Every row gives one point. The last column is the point's height on a tilted bowl or saddle (a function of degree 2), plus a little noise. Count its main directions that bend up, bend down and stay straight.

Points, 16 rows:
[[ 0.04  0.10 -0.75 -0.59]
 [ 0.21 -0.40  0.29 -0.13]
 [ 0.46 -0.67  0.13 -0.01]
 [-0.30 -0.17  0.23  0.57]
 [-0.07 -0.28  0.52  0.01]
 [-0.36 -0.04  0.37  0.65]
 [ 0.30 -0.41  0.06  0.01]
 [ 0.22 -0.35 -0.02  0.11]
 [ 0.19 -0.03 -0.12  0.04]
 [-0.03  0.01 -0.23  0.12]
 [ 0.44 -0.58 -0.51  0.47]
 [ 0.36  0.59 -0.24  0.23]
 [-0.15  0.06  0.18  0.39]
 [ 0.40 -0.14 -0.29  0.02]
 [ 0.07  0.07  0.12  0.13]
 [ 0.24  0.28  0.55 -0.27]]
Directions: 2 up, 1 down, 0 straight

Points, 27 rows:
[[-0.72 -0.26  0.16 -0.02 -0.25]
 [-0.08  0.00  0.33  0.03  0.05]
 [-0.22 -0.41  0.33 -0.14  0.12]
 [-0.65  0.30 -0.29 -0.05 -0.59]
 [-0.10 -0.50 -0.34  0.23 -0.26]
 [-0.30 -0.15 -0.32 -0.23 -0.16]
 [ 0.52  0.11 -0.07  0.23 -0.07]
 [-0.16  0.30 -0.20 -0.09 -0.28]
 [ 0.06 -0.17  0.19  0.08  0.13]
 [ 0.16 -0.11  0.36  0.25  0.17]
 [-0.71  0.46 -0.16  0.16 -0.76]
 [ 0.60  0.62  0.43 -0.13 -0.37]
 [-0.09 -0.05  0.08  0.13  0.02]
 [-0.18  0.17 -0.32  0.13 -0.33]
 [ 0.47 -0.18 -0.51  0.17 -0.41]
 [ 0.51  0.16  0.51  0.30  0.12]
 [ 0.71  0.29  0.04 -0.06 -0.18]
 [ 0.45 -0.05 -0.63  0.29 -0.61]
 [-0.25  0.32  0.35  0.01 -0.23]
 [ 0.18 -0.43 -0.46 -0.01 -0.26]
 [ 0.74 -0.03 -0.10 -0.19 -0.15]
 [ 0.01  0.12  0.18  0.77 -0.08]
 [ 0.14 -0.46  0.00 -0.14  0.13]
 [ 0.09  0.15 -0.35  0.52 -0.38]
 [ 0.07 -0.16  0.04  0.39  0.03]
 [ 0.01  0.13 -0.53  0.18 -0.46]
 [ 0.38  0.52 -0.34 -0.23 -0.48]]
Directions: 0 up, 3 down, 1 straight

Points, 42 rows:
[[ 0.25 -0.04 -0.11 -0.25  0.46  0.10  0.05]
 [-0.05  0.15  0.50 -0.21 -0.08  0.40 -0.08]
 [ 0.04 -0.23 -0.10  0.12  0.34 -0.41 -0.21]
 [-0.42  0.16  0.01 -0.15 -0.02  0.15 -0.04]
 [ 0.02 -0.03 -0.86 -0.30  0.23 -0.03  0.14]
 [-0.15  0.06  0.00 -0.20  0.38  0.07  0.02]
 [-0.65  0.23 -0.06  0.41  0.42  0.34 -0.37]
 [-0.17  0.32 -0.33 -0.25 -0.17  0.31  0.22]
 [-0.06  0.17  0.39  0.13  0.07 -0.32 -0.32]
 [ 0.03 -0.20  0.24 -0.41 -0.20  0.34  0.10]
 [-0.04  0.10  0.09  0.15 -0.12  0.11  0.00]
 [-0.47  0.07 -0.33 -0.17 -0.27 -0.08  0.17]
 [-0.35  0.52 -0.93  0.02 -0.09  0.16  0.09]
 [ 0.39 -0.47 -0.12 -0.07 -0.48 -0.04  0.19]
 [ 0.12  0.11 -0.33  0.34 -0.01 -0.11  0.18]
 [-0.34 -0.17  0.31 -0.22  0.54  0.20 -0.29]
 [-0.09 -0.18 -0.05  0.25  0.37  0.18 -0.16]
 [ 0.27 -0.11 -0.39 -0.34 -0.48  0.00  0.49]
 [-0.12  0.26  0.36 -0.18  0.30  0.13 -0.03]
 [ 0.21  0.53 -0.03  0.07  0.20  0.10  0.26]
 [ 0.15 -0.23 -0.05 -0.53  0.15  0.63  0.03]
 [ 0.32 -0.20  0.29 -0.04  0.23 -0.08 -0.28]
 [ 0.02  0.36  0.38  0.07 -0.13 -0.36 -0.26]
 [ 0.01 -0.87 -0.25 -0.21 -0.14  0.37 -0.09]
 [ 0.49  0.43  0.23 -1.07  0.07 -0.20  1.15]
 [-0.56  0.30 -0.34 -0.01 -0.43 -0.25  0.03]
 [-0.30  0.03  0.03 -0.36 -0.22  0.05  0.12]
 [-0.30  0.14  0.01 -0.16  0.11  0.37 -0.01]
 [ 0.51  0.98 -0.48 -0.23 -0.09  0.24  0.97]
 [-0.14  0.07 -0.12  0.34  0.16 -0.46 -0.07]
 [-0.33  0.57 -0.16 -0.34 -0.19  0.47 -0.01]
 [ 0.35 -0.46  0.02 -0.52  0.46 -0.19 -0.46]
 [ 0.18  0.46  0.08 -0.16  0.34  0.70  0.33]
 [ 0.09  0.19 -0.11  0.29 -0.05 -0.19  0.06]
 [ 0.25  0.32 -0.30  0.77 -0.18 -0.94 -0.13]
 [-0.47  0.36  0.20  0.09  0.33  0.16 -0.29]
 [ 0.15 -0.50  0.18  0.11  0.35 -0.17 -0.54]
 [-0.23  0.26 -0.32  0.86  0.16  0.58 -0.09]
 [ 0.03  0.37 -0.11 -0.05 -0.30  0.09  0.21]
 [-0.12 -0.32 -0.03 -0.44 -0.34  0.08  0.22]
 [ 0.37  0.35  0.05  0.84 -0.10 -0.33 -0.37]
 [ 0.56 -0.15 -0.40 -0.34 -0.15  0.21  0.30]]
Directions: 1 up, 2 down, 3 straight

Points (46 x 7):
[[ 0.34  0.47  0.01 -0.25  0.22 -0.65 -0.13]
 [-0.27 -0.23 -0.51 -0.14 -0.14  0.19  0.39]
 [ 0.33 -0.48  0.19  0.18  0.00 -0.03  0.07]
 [-0.08  0.32 -0.38 -0.56 -0.32  0.01  0.34]
 [-0.44  0.35 -0.19 -0.06  0.43  0.03  0.00]
 [ 0.15 -0.41 -0.56 -0.15  0.23  0.42  0.45]
 [ 0.04  0.10  0.12  0.44 -0.36  0.04 -0.20]
 [ 0.35 -0.20  0.02 -0.03  0.48 -0.33  0.44]
 [-0.27  0.24  0.03  0.19 -0.18  0.05 -0.05]
 [-0.56  0.38 -0.13  0.51 -0.01  0.12 -0.37]
 [ 0.11 -0.06 -0.26 -0.20 -0.27 -0.36  0.20]
 [-0.53  0.18 -0.15 -0.16  0.25 -0.07  0.12]
 [ 0.19  0.38  0.23  0.19  0.63 -0.11  0.07]
 [-0.35 -0.36 -0.39 -0.14  0.40  0.10  0.38]
 [-0.42 -0.55  0.45  0.53  0.09  0.29 -0.69]
 [ 0.25  0.39 -0.12 -0.23  0.19  0.11  0.31]
 [-0.22 -0.03 -0.05  0.34 -0.02 -0.17 -0.07]
 [ 0.43 -0.06  0.28 -0.54 -0.09  0.02  0.04]
 [ 0.05 -0.04 -0.10 -0.67 -0.47  0.15  0.12]
 [ 0.49  0.23  0.06 -0.26  0.03  0.27  0.41]
 [ 0.17  0.47  0.38  0.02  0.08 -0.33 -0.25]
 [ 0.12  0.33 -0.16 -0.18  0.08  0.12  0.26]
 [-0.10 -0.67 -0.53 -0.01  0.55 -0.33  0.86]
 [-0.48  0.24 -0.16  0.14  0.12  0.11 -0.03]
 [-0.71 -0.01  0.64  0.22 -0.14  0.28 -0.63]
 [-0.20 -0.03 -0.07  0.12 -0.13  0.19  0.06]
 [-0.25 -0.03 -0.02  0.30 -0.73  0.28 -0.05]
 [-0.44 -0.01  0.19  0.09 -0.02 -0.07 -0.13]
 [ 0.35 -0.30  0.19 -0.35  0.23 -0.11  0.21]
 [ 0.21  0.60 -0.80  0.63  0.14 -0.45 -0.42]
 [ 0.05 -0.36  0.22  0.26  0.06 -0.05 -0.07]
 [-0.02 -0.29 -0.14  0.21  0.11  0.11  0.17]
 [ 0.06 -0.38  0.07 -0.22 -0.72  0.19 -0.10]
 [-0.31 -1.04  0.24 -0.33  0.42  0.37 -0.38]
 [ 0.61  0.12 -0.07  0.00 -0.47  0.09  0.17]
 [-0.42  0.07  0.13 -0.14  0.52  0.24 -0.16]
 [ 0.51 -0.15 -0.66  0.03  0.07  0.13  0.56]
 [-0.09 -0.12 -0.16  0.22  0.14 -0.57  0.09]
 [ 0.06 -0.72 -0.19 -0.28 -0.44  0.47 -0.06]
 [-0.02  0.22 -0.13 -0.33  0.51  0.07  0.25]
 [-0.17  0.05 -0.18 -0.32 -0.32 -0.70  0.12]
 [-0.14  0.21  0.09  0.37  0.20 -0.23 -0.23]
 [-0.30  0.05  0.51 -0.20  0.28 -0.03 -0.32]
 [-0.14  0.25  0.01 -0.16 -1.03  0.07  0.19]
 [ 0.22  0.11 -0.06  0.23 -0.57 -0.29 -0.20]
 [-0.10 -0.47  0.05  1.13  0.12 -0.22 -0.76]]
Directions: 2 up, 4 down, 0 straight
